Each row is a point. The points of each table are mixes of a few directions, plus a little noise. Count the directions of each table, and those that both share. Where both have some left over, give the other angles between the two spaces (their principal angles), to ten degrees, smallest first.

First:
[[  9   1   1]
 [-32  -4  -5]
 [ 95  11  14]
 [-24  -3  -4]
 [-48  -6  -7]]
Second:
[[  6  26 -61]
 [  1  38 -39]
 [ -8 -16  68]
 [  1   4 -12]
 [  6 -45   2]
 [ -4  -9  42]]
Directions: first 1, second 2, shared 0; angles 90

First, 9 rows:
[[ 10  28 -17 -13  -3 -13  22  -4]
 [ -8 -16   6  29  -4  10 -11   0]
 [  2   3   2 -18   4  -3   0   2]
 [  1 -16  25 -77  22  -4 -22  14]
 [ -2   8 -16  57 -16   4  14 -10]
 [ -7 -22  16  -3   5   9 -20   5]
 [  8   5  12 -79  18 -12  -5   9]
 [  2  10  -8   9  -4  -3   9  -3]
 [ -7   1 -19  95 -24  12  12 -13]]
Second:
[[-31 -28 -29  25   0  29   8  38]
 [ 28  15  22 -14   9 -35 -13 -31]
 [ 16  11 -18   9   7 -16  32   7]
 [-33 -16 -25  46 -11  25  -8  10]
 [ 24   9  30 -32  10 -27 -19 -26]
 [-37 -38 -19  17   6  30  -9  35]
 [ 19  29  23 -21 -14  -4   0 -26]
 [ 15  16  18 -28  -6  -1   8  -6]]
Directions: first 2, second 4, shared 1; angles 30

First (9 x 12):
[[  0  -1   9 -12   1  -4   9  14   7  -6  14  -9]
 [ -6 -27  10 -33  -1 -23  -4  16   7 -11  26 -16]
 [ 10  39  22   2   5  19  42  29  18  -7  16 -12]
 [ -6 -25 -29  17  -5  -7 -42 -40 -22  13 -32  21]
 [  5  22 -41  66  -3  31 -29 -59 -30  29 -68  43]
 [ 12  50  15  18   5  30  42  19  14  -1   2  -3]
 [ -5 -22  -5  -9  -2 -13 -17  -7  -5   0   1   0]
 [-17 -69  -2 -48  -5 -48 -39   0  -5 -10  24 -13]
 [  8  33  20  -1   5  15  38  27  17  -7  16 -11]]
Second, 11 rows:
[[ -2   8   5   0  -4  -2  -7 -10  -7   0  -4   2]
 [-11  87  35  19 -25   0 -16 -66 -45  -1 -34  10]
 [ -6  56  21  15 -12   6  -2 -35 -23   1 -21   6]
 [ 15 -95 -39 -18  27   3  20  78  50   1  36 -11]
 [  4 -72 -25 -20  13 -11   0  39  25   1  25  -8]
 [ -4 -24  -7 -12   0 -13 -10   1   1   0   5  -3]
 [ 13  24  -1  22  12  30  38  28  18   3   2  -1]
 [ -6 -57 -14 -23  -1 -24 -22   6   4  -4  12  -4]
 [ -4  58  21  15 -13   7  -3 -37 -23  -1 -20   8]
 [  3  36  11  13  -5  12   9 -11  -8   2  -8   5]
 [ -1 -23  -6 -11   2  -6  -8   6   3  -1   6  -2]]
Directions: first 2, second 2, shared 1; angles 60

First (9 x 20):
[[ 24  30  10  34  26   0   6  14 -17   3 -39  -7   8   5 -40 -15 -14 -30
   18  12]
 [-16 -95 -34 -76  -2   6  19 -91  69  40  85  33  -4  11  67  21  38  39
  -23 -51]
 [ 42  30 -11  30  69  12  25   4  -4  22 -31 -10  22  26 -49 -35 -36 -40
   29  13]
 [ -9 -10   2 -11 -17  -3  -5  -5   3  -4  10   4  -3  -5  14  11  10  10
   -6  -4]
 [-23   0  22   0 -52 -17 -25  12 -16 -27 -10   0 -17 -23  10  23  26  12
  -11   0]
 [ -3   1  -4  -3  -1   2   0   5   2  -2   7  -2   1   2   6   0  -5   5
   -3   0]
 [-18  47  -8  13 -17   6 -19  69 -28 -31   1 -23   1  -2   7 -11 -45  13
   -8  37]
 [ 38   3 -28   5  79  21  35 -23  19  41   2  -3  23  33 -25 -35 -31 -27
   21   0]
 [-32  -3  46   7 -87 -30 -39  15 -28 -41 -25   7 -27 -41  11  41  53  17
  -14  -4]]
Second (9 x 20):
[[-56 -16  27   4  70 -35 -69  50 -58  -2  30 -25 -20   9  89  22  -1 -15
   50   9]
 [-60 -11 -18  48  75 -31 -82  62 -50 -15  28 -30 -18  -3  49  54  -3 -20
   29  15]
 [ 21 -22 -31   5  -7  33 -19  -4  23  18  -6   6   9  -6  24  -2  -6  -2
   -4  21]
 [  9  28 -14  19 -26  -6  43 -14  15 -21 -11   5   3  -6 -86   9   4   5
  -34 -19]
 [  3  26 -11  19 -19 -10  36  -9   9 -20  -8   3   1  -6 -76  10   4   4
  -29 -18]
 [-17  -3  39 -25  18 -18  -9   8 -25   3  11  -6  -8  11  43 -11   2   0
   27  -5]
 [ 37   1  15 -36 -43  21  44 -38  30  14 -16  19  11   4 -14 -37   1  12
  -12  -6]
 [ 54 -27 -28 -20 -41  58   8 -33  51  33 -20  21  20  -5  22 -29  -7   6
  -13  23]
 [  8  23  22 -15 -26 -11  47 -20   5 -11  -8   7   1   3 -49 -14   5   9
  -14 -22]]
Directions: first 3, second 3, shared 0; angles 60, 70, 80
